Every row gives one point. The points of each table are mixes of a few directions, plus a little noise. How many directions does each table use, and how many do they share? Where both have some left over, give the other angles between the two spaces (their principal angles), to ten degrees, smallest first.
In the rows, zero is written as 128.

First:
[[ 91 116 131]
 [120 140 175]
 [134 103  37]
 [168 155 171]]
Second (4 x 3):
[[157 114  45]
 [132 148 189]
 [103 136 183]
 [117 115  95]]
Directions: first 2, second 2, shared 2

First (8 x 4):
[[150  78 165 120]
 [140 186 128 145]
 [129 128  68 122]
 [127  51 203 115]
 [130  98  70 113]
 [102  91  83 110]
 [140 177 172 148]
 [107 214 133 151]]
Second (8 x 4):
[[169 109 117 125]
 [ 64 102 125 115]
 [145 118 123 126]
 [ 70 231 172 157]
 [ 91  92 118 114]
 [ 78  78 114 108]
 [192 139 126 136]
 [215 156 130 143]]
Directions: first 3, second 2, shared 2

First:
[[197 200 140 153 175  82 229  87]
 [103  54  81  44 180 133  78 200]
 [129 143 142 151 107 131 132 111]
 [103 104 124 121 111 144  94 140]
 [122 137 141 149 101 136 123 113]
 [107 107 126 122 112 142  97 139]
 [134 150 142 156 109 128 142 104]]
Second, 9 rows:
[[129 151 129 206  93 135 115 105]
 [131 114 114 101 155 122 128 147]
 [104 156 222  90  45 150 161  64]
 [121 111 150  36 145 126 149 136]
 [130 101 115  54 174 118 136 159]
 [143 109  69 146 183 114 108 170]
 [137 151 100 249 105 131 100 117]
 [130 125 122 126 136 126 127 134]
 [127 135 133 144 116 131 127 120]]
Directions: first 2, second 2, shared 1; angles 90

First (7 x 9):
[[154  56 127 174 146 121 110 116  86]
 [104 161 117 106 176 109 153  78 118]
 [138 118 134 135 100 139 116 156 138]
 [ 82 249 127  50 108 135 161 139 194]
 [147  84 131 157 123 130 112 136 111]
 [166  47 135 181 108 136  96 154 101]
 [105 180 125  94 134 125 147 118 149]]
Second, 8 rows:
[[140 147 103 147 164 116 191  86 128]
 [118 140 112 100 134 151  50 176 129]
 [121 132 123 100 104 118  12 140  77]
 [147 105 198 173  83 138 170 139 143]
 [136 163 140 138 174 147  47 138  84]
 [108 100 122 120 140 109 212  92 156]
 [145 139  89 125  97 124 148 137 144]
 [108  98 137 121 130 123 193 117 163]]
Directions: first 2, second 5, shared 1; angles 60

First:
[[160 134 177 131 110 114 129  85 158 151 113 122]
 [135 147 178 141 133  77 139 190 155 132 145 137]
 [146 102  72 107  85 200  63 109 115 145 145 122]
 [116 135 119 136 143  97 155 191 133 108 135 137]
 [133 117 156 118 135 119 148 181 166  87 161 118]
 [155 124 125 123  95 140  96 141 145 148 140 129]
 [121 112 105 120 147 132 184  94 137  83 102 114]
 [ 78 165 138 155 166 113 103  68  44 185  97 150]
 [ 80 135  69 136 156 129 123 177  73 120 135 145]
 [175 126 165 126  97 125 138  48 168 151  94 115]
 [109 109 104 114 141 160 129 125 115  97 141 119]]
Second, 9 rows:
[[118 139 141 153 135  78 178 108 132 118  88 132]
 [113 113  99 108 147 163 125 161 119  98 158 122]
 [113 122 109 135 118 149 118 128 105 130 128 131]
 [109 109 130 148  77 150  78  94 103 131 132 124]
 [123 126 131 133 116 134 108 123 118 136 133 129]
 [139 105 142 130 101 155 153  52 144 111 101 108]
 [141 170 108  74 249 175 177 208 111 162 155 144]
 [121 137 204 132 145  63 114 118 154 111 146 121]
 [176 131  88 138  64  85 101 160 166 155 111 140]]
Directions: first 5, second 6, shared 4; angles 30

First:
[[ 99 141 178  64 157  72 110 105 120 100 122 135 115 128]
 [172 157  84 166 103 153 124 132 136 135 103 144 100 112]
 [163 152 118  97 104 140 122 122 149 121 133 170  99 125]
 [128 117 146  95 126 138 131 123 131 133 144 139 133 152]
 [150  89 143  67  94 192 152 137 158 152 197 168 151 183]
 [ 60 136 105 164 130  54 138 158 165  66 191 118 164   7]
 [154 131  93 184 118 159 131 135 118 151  97 113 122 132]
 [115 110 138 172 161 133 125 121  81 157  73  74 137 166]
 [109 120 147 143 158 112 121 118  95 137  91  93 132 148]]
Second:
[[144 116 128 137 154 108 136 118 101 128 112 124  99 150]
 [155 121 132 101 122 134 127 130 129 148 130 140 129 144]
 [ 99 150 147  92 121 161  78 145 182 118 161 165 149  67]
 [129  91 158 119 190  77 119 117 118 122 132 151  69 142]
 [235 117 132  69 183 147 110 123  74 164  85 166  73 178]
 [130 140 129  99  97 157 115 140 157 139 144 142 160 112]
 [120  93 119 161 102  80 183 117 114 142 133  91 137 177]
 [113 123 148 111 154 121 103 130 147 119 143 153 109 106]
 [ 80 154 106 172  70 144 149 133 150 112 138  91 184 102]
 [ 79 175  82 222  84 149 163 123 110  90 101  58 170 103]]
Directions: first 4, second 4, shared 0; angles 30, 30, 50, 60

First:
[[174  71 128 220  76 159  47  69 174 176 149 140 144 170 139 159 118  75
   99 131]
 [138 116 128 148 117 135 111 115 138 138 133 131 132 137 130 135 126 117
  122 129]
 [158  90 128 189  93 149  74  89 159 160 142 136 139 156 135 149 122  93
  109 130]
 [ 81 187 128  33 182  96 212 189  80  78 106 115 111  85 116  96 138 182
  158 125]
 [ 98 166 128  67 163 107 182 168  97  96 114 120 117 100 120 107 135 163
  147 126]
 [115 144 128 103 142 119 151 145 115 115 122 125 123 116 125 119 131 143
  136 127]
 [ 93 172 129  58 168 104 190 173  92  91 112 119 115  96 120 104 135 168
  150 126]
 [172  72 127 218  77 158  49  70 173 175 149 140 144 168 139 159 118  77
  100 131]
 [123 134 128 118 134 125 137 135 123 123 126 127 126 123 127 125 129 134
  131 128]]
Second, 9 rows:
[[139 168 100  58 148 116 146 154 139 165  44 123 128  96  66  73 113 233
  151 189]
 [121 112 167 153  88 148 106 118 140 149 119 149 116 137 154 138 135 130
  122 120]
 [ 79  81 200 108 118 140  93 119 113 149 157 116 141  82 153 106 143 116
  105 116]
 [162 161  72 162 136 118 160 130 133  97 125 137 116 184 126 172 129 109
  140 120]
 [139 156 150 150  73 149 141 139 153 144  67 183  84 154 150 136 127 179
  148 133]
 [146 135  95 109 157 112 146 138 122  94 160 121 138  84 107  84  91 114
  144 130]
 [107 137 127  96 152 117 140 137 112 132 114 105 136 129 116 134 150 147
  123 136]
 [103  86 160 194 122 135 116 104 104  78 228 121 132 164 199 196 156   7
   99  54]
 [157 115  80 124 157 116 105 110 137 143 140  96 162 121  84 113 111 117
  119 155]]
Directions: first 1, second 5, shared 1
